Every row gives one point. Before rounding, the points of a table are all equally far from one centre. They may lie mostly on one side of it. Write the centre, to within rounding.
(in the rows, 128 means zero)

Points, 6 rows:
[[170 154 162]
 [ 95 109 171]
 [ 85 132 105]
 [107  96 110]
 [120 115  90]
 [155  96 158]]
Centre: [126 136 138]

Points, 13 rows:
[[106 150 117  94 146 158  91  79]
 [130 121 139 101 172 171 109 110]
 [152 132 165 135 105 149 139  72]
 [136 149 117 143 136 207 113  87]
 [127 125 158  85  78 158 121 124]
 [132 129 106 100 121 186 156 120]
 [140 166 152 130 122 122 117  62]
 [111 106 145 117 122 142 120  77]
 [171 115 154 139 111 146 127  91]
 [155 108 145  93 140 174 100 119]
 [182 132 145 122 105 174 124  85]
 [133 117 162 127 145 148 108  73]
 [155 126 155 160 143 187 117 110]]
Centre: [132 154 138 122 121 157 118 115]

Points, 19 rows:
[[136 129  92 126 148 120 114 168 147  85 113 172]
 [124  94 152 164 159 200 138 143 165 123 102 155]
 [143 162 138 100 154 165 115 159 151 111 112 117]
 [136 147 163 133 154 154 138 179 146 148 121 165]
 [135 132 119  84 116 164 108 152 156 133 125 106]
 [146 120 147 109 177 152  99 158 154 154  99 164]
 [136 124 152 136 165 166  89 139 177 135  95 145]
 [143 128 175 136 160 145  91 150 163 118  99 145]
 [139 129 123 127 160 176  96 142 150 142  82 172]
 [159 121 138  86 139 129 134 177 175 122  87 153]
 [157 115 172 110 169 176  99 147 170 108 119 135]
 [155 123 119 104 129 151  94 159 162 104  74 162]
 [148 150 142 118 149 177  89 145 158 111 136 125]
 [178 145 145 149 144 154 118 155 123  82 132 148]
 [156 148 137  85 150 153 159 150 170 100  97 133]
 [151 110 153 102 166 163  89 166 143  93 123 169]
 [124  94 153 105 137 184 101 159 137 141  84 152]
 [129 105 144 114 146 139  98 166 161 125  83 185]
 [146  94 150 112 137 163 104 172 160 105  74 171]]
Centre: [142 104 129 125 140 151 136 140 145 117 120 145]

Points (27 x 20):
[[116  96 122 166 141 135 109 113 104 105 124 142 156 134 114 117  93 200
  139 169]
 [111 127 121 143 145 162 165 107 156 109 153 131 154 150  91 102 108 150
  127 151]
 [121 131 118 146 190 153 153 148 138 135 165 114 140 142 116 139  82 191
  134 162]
 [ 88 101 123 111 133 132 118 120 127 119 130 115 137 130  88 111  77 227
  156 142]
 [123 100 128 144 144 119 133 115 136  82 144 103 125 148  87  91 129 177
  146 136]
 [ 87  99 129 130 134 165  97 102 131 105 151 121 151 167  88 142  92 179
  131 132]
 [154 132 135 136 139 118 108 155 106 121 152 161 158 157 111 140  78 174
  112 139]
 [113 144 110 134 155 153 123 118 123  95 101 117 138 141  90  91 105 151
  117 143]
 [ 82 100 118 129 153 130 112 129 155 107 151 131 164 135  59 117  80 172
  135 157]
 [126  89 114 134 149  96 127 113 170 115 163 135 163 171 131 127 130 156
  115 173]
 [108 141 151 167 178 131 132 116 154 116 137 143 115 175 135 133  83 185
   81 143]
 [146 120 100 133 166 129 138 138 111 154 108 111 134 131 155 135  72 203
  124 147]
 [116 130  98 140 164 128 107 173 131  97 143 160 119 128 127  98 106 166
  146 140]
 [106 144  87 167 111 160 145 148 187 109 127 134 153 170 106 142 106 204
  126 142]
 [112 134 110 123 137 129 141 143 139 125 169 107 151 166 111 148  53 225
  111 179]
 [107 134 115 176 162 151 114 126 189 121 168 132 164 152 114 141  66 163
  168 164]
 [123 122 124 158 161 100  81 115 158 101 141 112 162 159  96 130  90 226
  132 143]
 [125 133 100 146 122 133 169 143  95 102 127 156 145 161 124 147  70 177
  133 145]
 [115 127 142 136 155  90 134  98 125  58 141 122 131 149 110 109  59 183
  133 134]
 [134 116 129 174 139 149 112 157 119 131 118 102 156 174 112 132  68 200
   91 151]
 [131 125 120 120 179 145 113 123 113 120 125 120 133 157  94 140  76 170
  140 165]
 [134 119 102 165 173 127 105 146 110 135 112 133 134 145 119 151 119 170
  160 135]
 [123 122 120 131 166 148 127 150 158 129 109  94 134 159  79 157  78 182
  165 120]
 [136 116 155 142 140 124 160 103 137 147 147 137 156 143 122 106  70 212
  141 153]
 [124 137 107 124 164 151 137 131 129 152 121 115  84 174 129 141  81 191
  139 153]
 [102  91 150 142 160  97 114 145 172 130 165 155 149 160 135 145 114 199
  136 164]
 [120  98 103 173 161 138 125 123 135 130 131 153 174 153 107 125 120 163
  127 146]]
Centre: [ 97 134 121 148 120 105 123 135 152 128 134 107 136 146 132 130  83 164
 131 139]
